Each row of a before or after table is a point. The points were changed in one or more steps. Then noise was added and the rows were shuffled. The steps act on columns, c1 being the first. What was done? A step turns or swaps two columns, mirrors them in a line or flattens them onto one, adds a multiple of one to another, or multiplies or shifts one. Angles are multiples of 10 degrees, from the lower column toward the higher: turns from -170 to 170, lines from 10 to 170 but not 90. Use the fewest steps. Two steps may share a column if one is a turn and the other turns, adds or multiplies; they go together, in the order done. Otherwise the lowest column goes first.

Before (13 x 2):
[[-0.17 -0.12]
 [ 0.30 -0.16]
 [-0.24 -0.20]
 [-0.06 -0.16]
 [-0.10 -0.31]
 [-0.41  0.17]
 [ 0.28  0.08]
 [-0.29  0.19]
 [ 0.11 -0.12]
 [-0.42  0.16]
 [ 0.05 -0.14]
 [ 0.12 -0.04]
 [ 0.28  0.06]]
After, 13 rows:
[[ 0.57 -0.03]
 [-0.13 -0.26]
 [ 0.21 -0.22]
 [ 0.59 -0.27]
 [ 0.55 -0.04]
 [-0.48 -0.30]
 [-0.21 -0.42]
 [ 0.10 -0.23]
 [-0.85  0.05]
 [-0.58  0.09]
 [-0.33 -0.22]
 [-0.81  0.08]
 [ 0.25 -0.14]]
Steps: multiply c1 by 2; shift c2 by -0.10

Before, 9 rows:
[[ 0.12 -0.40  0.20 -0.03  0.37 -0.34]
 [ 0.37 -0.53 -0.52  0.04  0.04  0.12]
 [-0.06 -0.29 -0.22  0.47 -0.11  0.69]
 [-0.27 -0.28 -0.38  0.20 -0.32  0.18]
 [-0.06  0.60 -0.22  0.14 -0.07 -0.23]
 [ 0.18  0.44  0.39 -0.34 -0.02 -0.26]
 [ 0.36 -0.33  0.35  0.13 -0.12 -0.29]
 [ 0.24  0.31  0.16  0.14  0.08 -0.30]
 [-0.12 -0.46 -0.12  0.31 -0.12  0.60]]
After (9 x 6):
[[ 0.18 -0.07  0.16 -0.35 -0.04 -0.38]
 [ 0.07  0.46 -0.26  0.06  0.31  0.58]
 [-0.01  0.51 -0.10  0.20  0.20  0.61]
 [-0.01 -0.31 -0.27 -0.52 -0.22 -0.08]
 [ 0.44  0.35  0.31  0.14 -0.15 -0.32]
 [ 0.13 -0.52  0.38 -0.14 -0.11 -0.25]
 [-0.03  0.28 -0.38  0.17 -0.22  0.41]
 [-0.03  0.16  0.21  0.30  0.11 -0.51]
 [ 0.38  0.38 -0.57  0.41  0.27 -0.05]]
Steps: turn c1 and c5 by 30 degrees; turn c5 and c6 by -40 degrees; multiply c4 by 0.7; turn c2 and c4 by -130 degrees

Before:
[[ 0.02  0.11 -0.20 -0.25  0.28 -0.08  0.01  0.17 -0.03]
 [ 0.22 -0.01  0.04 -0.24  0.34 -0.81 -0.03 -0.12  0.53]
 [ 0.31 -0.31  0.58  0.13 -0.04 -0.34 -0.61  0.05  0.37]
 [ 0.17 -0.05  0.45  0.07  0.49 -0.68  0.06  0.03  0.44]
 [ 0.54 -0.45  0.16  0.32  0.08 -0.09 -0.39  0.05  0.18]
 [-0.36 -0.23 -0.47  0.02  0.04  0.14  0.03 -0.09 -0.13]
 [-0.09 -0.09 -0.25  0.16  0.33 -0.10 -0.43 -0.15 -0.15]
 [ 0.12 -0.47  0.11  0.35 -0.19 -0.48 -0.53 -0.31 -0.75]
 [-0.11  0.06 -0.33  0.29 -0.04 -0.37 -0.17  0.02 -0.21]]
After, 9 rows:
[[-0.18 -0.06  0.13  0.28  0.13  0.67 -0.53 -0.30 -0.74]
 [ 0.08  0.22  0.17  0.28  0.55  0.39 -0.41 -0.07  0.13]
 [ 0.29 -0.13 -0.24 -0.22  0.00 -0.05  0.00  0.12  0.00]
 [ 0.06  0.24 -0.44  0.02 -0.34  0.13  0.07 -0.03 -0.12]
 [-0.03 -0.34 -0.35  0.24 -0.14  0.18 -0.14 -0.10 -0.25]
 [ 0.38 -0.02 -0.21  0.17 -0.08  0.13 -0.44 -0.12 -0.15]
 [ 0.39 -0.63  0.04 -0.21  0.22  0.53 -0.03  0.04  0.53]
 [ 0.47 -0.52  0.45  0.07  0.15  0.47  0.10  0.01  0.44]
 [-0.04 -0.06  0.58  0.10  0.31  0.44 -0.60 -0.04  0.38]]
Steps: swap c1 and c5; turn c2 and c6 by -130 degrees; multiply c8 by 0.4; turn c4 and c8 by -20 degrees

Before (10 x 14):
[[ 0.45 -0.32 -0.24 -0.19 -0.40  0.53 -0.32 -0.07  0.73  0.31  0.41  0.05
   0.33 -0.17]
 [-0.42  0.00  0.12 -0.32  0.21 -0.44  0.46 -0.12  0.36 -0.12 -0.21  0.45
   0.17 -0.32]
 [-0.77 -0.40 -0.10 -0.24  0.01 -0.29  0.08  0.18  0.13  0.20  0.01  0.36
   0.13 -0.14]
 [-0.05 -0.05 -0.10  0.27 -0.29 -0.32  0.07 -0.59 -0.44  0.10 -0.13  0.01
   0.11  0.48]
 [-0.33 -0.43 -0.12 -0.10  0.45 -0.17  0.26  0.17  0.26 -0.22  0.03  0.18
   0.06  0.08]
 [-0.14  0.22 -0.04 -0.20 -0.13 -0.28 -0.33 -0.34 -0.26 -0.25 -0.28  0.09
  -0.22  0.29]
 [ 0.16  0.35 -0.59 -0.12 -0.35  0.44  0.03  0.14  0.63  0.15  0.26 -0.24
   0.20  0.04]
 [ 0.14  0.12 -0.40 -0.43 -0.13  0.48 -0.13  0.11  0.45  0.00  0.00  0.20
   0.78 -0.02]
 [-0.12  0.07 -0.13  0.04 -0.29 -0.23  0.30 -0.22 -0.63 -0.26  0.15  0.46
  -0.35  0.41]
 [ 0.02 -0.10 -0.59  0.13  0.04 -0.53  0.25 -0.21 -0.71 -0.01 -0.37  0.37
  -0.35 -0.01]]
After:
[[ 0.13 -0.16  0.00  0.78 -0.15 -0.34  0.05 -0.18 -0.42  0.07 -0.44 -0.20
   0.45 -0.33]
 [-0.11 -0.22 -0.27 -0.21  0.04  0.01  0.01 -0.12  0.42  0.33 -0.04 -0.14
   0.20  0.40]
 [-0.05 -0.25 -0.13  0.13 -0.16 -0.08  0.00 -0.18  0.71 -0.12 -0.11  0.10
  -0.25  0.61]
 [-0.43  0.15 -0.20  0.18 -0.23  0.55 -0.32 -0.36 -0.21 -0.09  0.11 -0.41
   0.31  0.05]
 [-0.79  0.19  0.01  0.12 -0.47  0.31  0.12  0.05 -0.20 -0.19 -0.10 -0.04
   0.24  0.05]
 [-0.33  0.66  0.03  0.06 -0.22  0.08 -0.27 -0.02 -0.28  0.04 -0.09 -0.07
   0.09  0.12]
 [-0.11 -0.28  0.13 -0.39 -0.37 -0.07 -0.31  0.25  0.64  0.08 -0.14 -0.30
   0.00  0.44]
 [ 0.05  0.07 -0.40 -0.33 -0.28  0.43 -0.15  0.32  0.70 -0.09 -0.59 -0.22
  -0.14  0.32]
 [ 0.48 -0.18  0.39  0.33 -0.39 -0.29  0.38 -0.52 -0.50 -0.12 -0.25  0.26
   0.17 -0.47]
 [ 0.18 -0.51  0.23  0.21  0.23 -0.36  0.05 -0.31 -0.58 -0.14 -0.58  0.11
   0.09 -0.22]]
Steps: turn c2 and c5 by -120 degrees; turn c5 and c12 by 140 degrees; swap c3 and c11; turn c4 and c13 by -90 degrees; mirror c6 and c14 in the line at 110 degrees; multiply c7 by 0.7; turn c7 and c10 by -140 degrees; mirror c8 and c9 in the line at 160 degrees
